Rows are points. Each copy is the shape, with its points in the same order, turned, moved and blurred by noise. Is it also mirrored, or only turned?

Shape, 8 rows:
-22	9
86	14
-13	-83
-5	13
-18	2
-2	-26
0	14
50	-29
Copy 1:
-5	18
72	-61
-66	-53
13	5
-5	9
-18	-22
16	3
17	-63
Copy 1 is: only turned
Copy 2:
-31	18
40	-62
47	73
-21	5
-20	21
10	26
-17	0
45	-10
Copy 2 is: mirrored

Shape, 9 rows:
16	27	31	-51
12	77	5	8
-2	-37	41	13
14	-37	10	12
34	27	-93	-40
-19	33	12	6
-57	-25	-69	14
29	-29	-41	-6
34	18	25	-20
Copy 1 (9 x 4):
8	46	60	-12
12	66	-17	18
40	-39	38	1
8	-40	27	5
-96	32	-10	-26
30	27	-5	-12
-17	-40	-44	-71
-47	-29	16	-5
3	25	43	18
Copy 1 is: mirrored
Copy 2:
25	28	52	13
-14	60	25	-47
-24	-23	7	41
-1	-29	-4	23
81	31	-33	-50
-23	45	6	2
19	32	-97	25
37	-22	-26	-8
10	12	42	0
Copy 2 is: mirrored
Copy 3 (9 x 4):
15	-16	11	-51
8	64	-10	-52
-11	1	44	33
9	3	15	42
37	2	-106	-13
-24	34	2	-20
-59	8	-68	50
26	-7	-40	36
31	10	15	-24
Copy 3 is: only turned

Shape, 11 rows:
21	57	-31	-21	24	-58	-13	-3
3	36	-25	13	-77	2	21	-14
38	28	0	15	-17	15	50	-23
35	-15	-21	-41	36	-81	10	5
-3	26	10	50	-30	9	29	-47
45	-15	51	75	-36	-6	-32	24
22	75	58	26	19	0	64	23
-40	20	-22	-44	-43	-46	30	-27
7	-13	-35	-7	29	-35	-2	25
-48	23	-41	-23	-33	-48	33	-5
34	46	56	-15	47	28	28	6
Copy 1:
-40	-37	-60	-3	32	-47	31	36
-59	2	-21	-10	-59	29	40	38
-16	28	-29	15	-3	38	50	17
26	-65	-72	-8	19	-45	57	4
-37	17	30	13	-14	29	58	20
22	27	27	47	-63	-37	1	9
14	51	-18	34	34	9	43	91
-36	-49	-28	-64	-20	9	76	51
13	-66	-38	5	10	-11	11	18
-39	-68	-27	-40	-18	16	60	62
31	52	-26	-7	57	1	16	40
Copy 1 is: only turned
Copy 2:
-40	-7	-56	-15	-23	6	-57	60
5	63	-16	-30	-21	-11	30	30
36	-6	-20	-61	-25	1	16	41
-42	-62	-31	-13	-18	-48	-55	35
22	13	-28	-51	-36	33	37	-3
75	-10	-15	52	-59	13	8	-11
28	-37	22	-35	-42	62	12	88
-66	28	11	-50	-8	-24	-8	13
-20	-39	-36	10	21	-18	-24	23
-72	21	-5	-32	3	-15	12	26
48	-41	13	-46	-9	57	-46	55
Copy 2 is: mirrored
Copy 3 (11 x 8):
-32	40	-1	13	5	-66	-7	-12
18	28	-23	-13	-55	15	-7	32
31	30	-14	3	-11	21	38	-12
-14	-34	-13	14	23	-91	24	-28
-1	22	5	26	-37	47	26	9
65	-23	51	63	-18	26	-37	-7
39	65	30	29	52	12	46	26
-46	-13	-25	-31	-26	-24	17	53
-10	-20	-36	36	21	-41	-14	-9
-43	1	-44	-4	-20	-25	4	63
20	38	28	-4	73	21	30	-28
Copy 3 is: only turned

Shape, 14 rows:
-18	99	-20	33	-105	15	60	22	-9	63	-15
2	55	14	-27	3	19	90	-29	-8	0	-37
4	-36	-72	36	20	-2	-30	-6	-1	2	22
-25	31	9	-22	-78	-35	-22	-82	-21	3	56
-18	-10	-1	1	13	8	-42	-1	-6	-14	-22
-16	14	-20	-36	-2	29	-41	-29	41	-55	-2
-20	1	-11	27	-30	19	-29	-76	7	-38	-38
-20	7	-28	85	24	13	-25	15	-23	-43	41
63	-21	22	0	12	23	-17	4	56	-35	-11
-11	-14	23	56	15	1	-33	7	0	-13	51
-1	20	7	-12	4	25	-40	-9	-15	60	32
33	-16	18	-31	-12	-28	-26	23	-25	-6	-11
44	35	5	-21	26	-80	-41	-37	-7	-34	-25
-22	-15	23	-14	20	-27	-34	14	98	-32	-18
Copy 1 (14 x 11):
-52	-50	9	63	-31	-24	69	119	-42	45	12
-5	63	1	2	41	-10	41	76	-62	38	-3
27	-31	-11	-12	-33	-17	-10	-44	24	-1	33
-50	-42	27	-73	19	-46	15	59	-64	-31	76
-19	6	51	-11	2	-1	-29	-1	22	-9	9
-8	38	9	-51	-11	23	-20	26	20	-53	29
6	15	59	-15	-9	9	8	14	-21	-43	65
60	-40	31	-19	-15	-56	-22	22	71	-1	35
33	32	25	-54	-49	6	3	-6	-2	-37	-36
33	-48	45	-41	-6	-38	-13	10	36	-9	-4
-33	-49	31	-46	-8	23	-28	22	-10	32	6
-38	17	25	-36	-27	-45	-27	-19	-15	0	-33
-45	67	22	-89	-19	-64	15	-13	11	14	39
-29	30	36	-63	-10	1	32	-5	68	-60	-38
Copy 1 is: only turned
Copy 2 (14 x 11):
-10	80	-56	13	47	-52	33	-52	-94	-39	50
-42	28	-5	16	63	41	4	-69	-41	9	-16
94	-34	-46	1	-1	1	27	6	1	38	-7
-3	10	-57	-43	7	-31	-84	-25	10	4	64
36	-19	-23	10	-13	11	-6	8	1	-27	-38
48	21	-34	-46	12	45	-33	-2	15	-21	-49
46	0	-27	-29	-47	19	-34	-62	-14	-12	-22
99	-31	4	3	19	-23	39	-31	35	-30	6
4	15	-4	-51	-15	42	51	18	26	19	-48
50	-8	2	6	-10	-18	29	6	58	-19	16
25	30	-5	27	14	-39	-23	40	-8	19	-5
-23	-42	-25	-19	10	3	10	39	-8	-4	-15
-28	-57	-50	-46	15	-29	-13	-22	32	14	-72
7	24	-77	-5	-15	50	22	16	68	-26	-70
Copy 2 is: only turned
Copy 3, 14 rows:
-34	28	10	79	68	10	64	-67	27	97	9
33	53	-18	9	-5	30	-26	-46	23	60	9
-45	-58	15	-42	11	19	18	26	21	-27	-2
-56	-19	-93	22	7	27	31	-77	-53	-5	36
-41	-18	5	-5	-31	-27	-17	-2	10	-19	6
-36	-56	-46	-14	-45	-20	-38	-22	34	8	45
-34	-50	-40	46	-22	17	-28	-38	26	-30	-15
-27	-24	-2	-9	62	-19	15	21	43	-66	28
46	-66	10	3	-61	-12	1	12	14	0	40
-9	-27	-2	-1	31	-24	13	19	-22	-49	39
-69	8	24	8	-10	12	11	-1	-37	11	59
-2	2	3	-21	-58	-25	47	-21	-16	-14	18
8	-24	10	-39	-51	1	1	-103	-6	-48	29
14	-91	9	-25	-31	-74	-40	-23	-14	17	30
Copy 3 is: mirrored

Shape, 18 rows:
-55	-5	-13	-52	-7	10	-30	-35	7	58	-7	8
55	39	-7	-27	-19	-42	54	34	-48	0	-14	6
34	9	-49	-4	-67	10	30	-35	26	-7	31	-3
53	19	-1	10	-16	-24	-37	-21	-31	-13	11	3
-55	-61	-18	-21	-31	-57	-81	20	26	54	7	27
-43	-26	16	-41	-18	-40	-78	-52	28	63	0	-47
16	-34	23	-6	-48	-19	33	-19	-40	-48	-34	-16
20	57	33	33	-75	32	74	5	-16	-19	64	13
-75	3	4	-40	-32	-47	-58	-17	48	1	-6	-24
7	27	-27	29	-33	27	55	-35	-30	-18	24	46
-72	-44	-19	8	-16	-8	-32	-16	6	35	-5	-62
-40	-4	-3	-5	-10	8	-76	15	22	27	-48	-34
39	-15	29	-32	0	-4	13	8	-63	-15	43	16
-31	-15	11	-7	-62	-24	-76	-19	-17	52	-33	-4
36	3	14	15	33	-40	3	7	-24	-31	7	16
66	27	50	34	4	-62	65	-26	-46	-26	-24	41
-18	42	-22	-19	-66	37	23	-31	-25	-55	30	30
61	-8	39	-13	-14	13	25	1	19	-10	-9	42
Copy 1, 18 rows:
34	-8	-17	-42	21	-18	-12	36	24	-62	-34	40
-45	-36	66	35	-17	-42	24	12	1	51	-36	28
-19	-84	-13	23	-12	43	41	-27	20	-7	-7	14
16	-24	16	47	-14	-29	6	-41	-27	-3	11	20
6	-25	-27	-67	16	-27	-62	41	-53	-46	30	35
29	-16	-2	-40	7	3	-94	-12	3	-86	7	55
0	-26	81	5	17	31	4	-20	-13	7	-32	-25
13	-79	-12	81	1	13	24	2	51	65	-42	-44
48	-52	18	-31	20	10	-46	36	12	-75	43	52
-9	-25	-14	55	6	22	65	7	2	15	-35	-18
-11	2	3	-36	-18	22	-59	23	12	-67	12	-11
48	8	18	-53	-52	-14	-29	29	-5	-54	27	27
5	-14	29	15	48	-43	0	-37	14	51	-18	-14
43	-43	13	-30	-12	-26	-55	12	-43	-69	-20	8
1	22	39	42	0	-16	3	-5	-13	45	13	23
1	13	78	91	15	8	14	-3	-46	66	-54	45
28	-69	6	37	28	-3	72	7	28	-10	-6	-37
39	-29	24	-12	4	18	39	-24	-10	71	-36	28
Copy 1 is: mirrored
Copy 2, 18 rows:
-29	34	8	-44	18	5	-30	-50	42	-52	-34	9
33	-21	-17	14	52	-16	35	2	-62	12	-37	-45
-2	-36	32	-52	1	-47	31	-8	-44	-24	-15	50
-14	-11	-10	-10	17	-42	18	-7	-18	26	36	-20
-78	-31	0	-57	11	57	-46	-100	30	0	-3	-7
-25	-15	-25	-78	-1	-15	-23	-72	92	-44	-11	-5
23	-52	45	12	1	4	32	12	-11	-47	24	-40
16	21	22	-39	-59	-33	100	14	-90	-14	-24	-9
-76	-36	-3	-69	-12	-4	-34	-40	50	-64	-36	-38
-13	18	41	15	-12	-35	44	12	-62	-28	-4	34
-5	-27	9	-18	-50	-9	-49	-83	48	-52	-3	-2
-23	-4	26	-41	-21	-21	-75	-40	54	-1	-24	-44
24	4	-26	-8	25	21	41	1	-37	-10	34	-36
-32	6	53	-40	16	-19	-10	-82	50	-7	5	-36
-22	-19	-42	32	11	2	11	21	-19	10	17	-25
-3	-23	-3	77	21	-24	96	35	-10	23	-13	-29
-25	27	46	-41	-4	-43	36	16	-71	-67	6	-12
3	-1	17	-18	10	32	40	48	-9	28	-12	-3
Copy 2 is: only turned
Copy 3 (18 x 12):
3	39	-27	4	-8	25	7	19	47	-12	-68	-23
3	77	29	34	6	-13	-8	9	-44	31	44	38
36	40	-44	26	30	-24	-42	23	-35	39	9	-73
-3	11	-29	27	-5	17	-23	-12	-65	0	11	14
13	-2	-87	-51	-47	26	35	55	-5	11	-51	26
-36	16	-51	-2	-38	52	20	63	-21	-18	-93	-39
79	36	32	39	-19	18	-27	30	-46	-25	18	-17
34	24	22	24	-1	-13	-14	-20	-3	46	108	-90
-5	-1	-39	-8	3	26	67	75	-15	-44	-46	-44
65	34	0	22	18	-9	-27	-60	-27	42	24	-59
19	-31	14	-20	-5	48	9	56	-7	8	-66	-47
2	-38	-34	35	9	37	21	53	16	-3	-52	6
13	33	17	-19	-25	12	-63	-14	-16	-23	41	17
22	7	-59	21	-27	81	20	45	-11	8	-30	3
-1	4	16	11	-16	-31	-11	-23	-56	-6	20	25
20	58	44	80	-58	-36	2	-49	-76	7	41	20
63	45	-19	8	51	5	2	-26	2	-15	50	-59
20	19	-13	54	-47	-43	-48	-6	-10	-4	39	1
Copy 3 is: only turned
Copy 4:
-53	10	-48	8	-7	32	-1	14	-18	-26	-21	76
40	-18	-16	16	-32	-5	19	-45	13	-28	44	-30
21	2	-14	29	29	77	-43	-9	18	0	18	-18
2	13	-42	-2	-3	-39	-40	13	21	3	42	-39
6	26	-31	72	-6	-38	-22	53	-17	-29	-76	87
-74	17	-73	6	-28	0	-53	33	-11	-38	-93	38
-17	47	6	33	6	-1	-15	-40	-15	-57	13	-59
27	48	48	-21	-28	51	-34	-58	11	51	44	-14
-41	10	-12	10	-4	-1	-51	11	36	-58	-76	58
-10	34	26	23	20	44	0	-23	25	31	71	0
-49	42	-12	24	-40	41	-14	57	-6	-54	-63	24
-49	-5	2	4	-36	-13	-51	58	-22	-58	-24	52
28	57	-27	-32	4	-30	20	-17	-26	-5	29	-17
-38	23	-40	44	-44	-17	-73	19	-19	-41	-16	44
1	5	1	-1	10	-53	23	3	19	1	22	-36
-19	7	7	39	-13	-54	26	-79	12	31	48	-66
-6	58	19	-13	30	52	-36	-38	41	-11	62	15
-1	-17	17	-4	32	-17	-10	-40	-45	15	16	-4
Copy 4 is: mirrored

Shape:
17	-6	36	0	-31	42	-10	-36	-61	40	33	18
-9	-7	-77	30	18	9	41	9	68	1	4	2
28	29	2	-13	66	22	32	22	-57	23	2	-1
0	-21	-4	22	35	18	36	27	-42	0	-2	-64
-24	-5	-64	4	16	-55	-55	-96	46	-30	7	1
1	-15	58	-36	34	6	50	11	-50	-13	1	-42
8	-8	-31	15	41	30	-27	-59	98	-24	-17	6
-28	-4	-26	25	-2	-21	5	-42	82	74	-25	49
-42	-1	29	54	14	34	-45	-41	-28	37	-28	62
8	-1	1	-31	-8	42	16	24	-45	17	-48	17
-14	33	39	11	2	26	-41	-41	-11	10	41	55
11	39	25	0	1	-12	15	52	-42	-13	-12	-77
-13	8	27	3	-1	2	29	-1	-46	-38	12	20
34	-45	39	18	1	15	-30	27	-19	56	1	93
57	6	-39	56	14	-16	36	-61	61	-5	-20	32
Copy 1 (15 x 12):
0	5	16	40	29	-14	-12	-71	-25	35	22	-30
5	-36	-15	-9	-30	45	-50	48	36	-11	28	56
16	4	9	26	49	-62	-25	36	-27	21	-14	32
-2	-27	15	32	5	-7	18	43	-61	-13	-10	31
-47	16	-67	-65	24	70	-21	11	39	-38	38	-36
41	9	60	14	38	-28	39	28	-40	-19	-3	-2
-9	-22	-17	-22	3	68	-56	29	78	-35	-29	-28
-49	-2	9	-44	-49	7	-58	-25	88	-10	31	19
-43	-17	-7	-26	21	-9	-9	-87	32	29	-47	8
28	-4	24	4	-8	-27	-3	12	-16	75	-13	-4
4	28	-14	14	54	10	-17	-76	43	17	-6	-6
22	32	-16	52	-14	-27	57	46	-40	-11	-12	20
52	-4	-6	-10	33	-6	30	-20	-20	9	5	20
18	34	32	-18	-13	-26	-80	-80	-18	32	-33	8
21	-50	-50	-25	-26	-9	-68	6	50	-49	25	-12
Copy 1 is: only turned
Copy 2 (15 x 12):
50	-79	-27	-11	13	-12	60	-9	-15	-13	22	1
-25	63	-25	19	-59	21	-24	30	3	-1	21	11
-28	-13	-7	11	52	5	48	37	18	-15	-32	-12
-62	-41	11	-1	-11	-5	1	39	11	-36	0	-15
-9	65	-53	-58	-9	-3	-26	-54	31	-52	81	55
-35	-32	70	-30	18	-19	41	3	6	-44	-24	-18
-14	71	-36	-13	-16	61	-30	-29	-55	-43	59	21
48	40	-43	-37	-47	85	5	5	14	33	32	62
32	-43	-33	-32	35	33	9	13	-41	15	47	90
35	-10	12	-27	35	-12	9	60	-10	8	2	-26
26	-16	-23	5	34	-6	51	-62	-22	17	43	48
-83	-36	21	-32	28	-22	20	7	24	24	5	-54
-16	-21	17	-22	7	-56	24	-14	-16	-3	-7	25
91	-57	-23	8	32	31	-14	-8	-18	34	-30	29
-11	44	-77	-50	-61	30	5	-16	-46	-26	-29	23
Copy 2 is: only turned
Copy 3 (15 x 12):
-20	-37	-8	-10	-26	-16	-64	-33	7	-29	23	70
39	31	-1	8	-47	49	22	29	-26	35	-79	17
29	-70	-34	-14	-34	27	-18	-26	-74	-16	25	2
2	-52	-42	-38	-12	-28	17	-6	-58	12	-23	-2
12	44	-51	10	10	76	7	-15	93	40	-35	3
-18	-64	-36	10	-6	-18	25	-30	-42	-56	6	-21
36	15	-40	69	-5	84	-21	-20	15	26	-98	24
62	13	22	75	-44	28	-8	25	52	35	-28	37
7	-53	-10	50	37	17	-58	20	17	29	18	77
31	-51	32	8	9	0	19	-37	-51	-27	8	60
-30	-17	0	31	2	39	-85	-18	23	-7	23	37
-6	-28	8	-19	5	-31	16	-63	-68	19	6	-36
-40	-5	-26	10	9	16	-2	-10	-41	-26	28	26
61	0	5	37	21	-9	-79	25	-10	-51	35	61
42	49	-69	57	-56	37	-5	-18	-17	43	-26	50
Copy 3 is: only turned
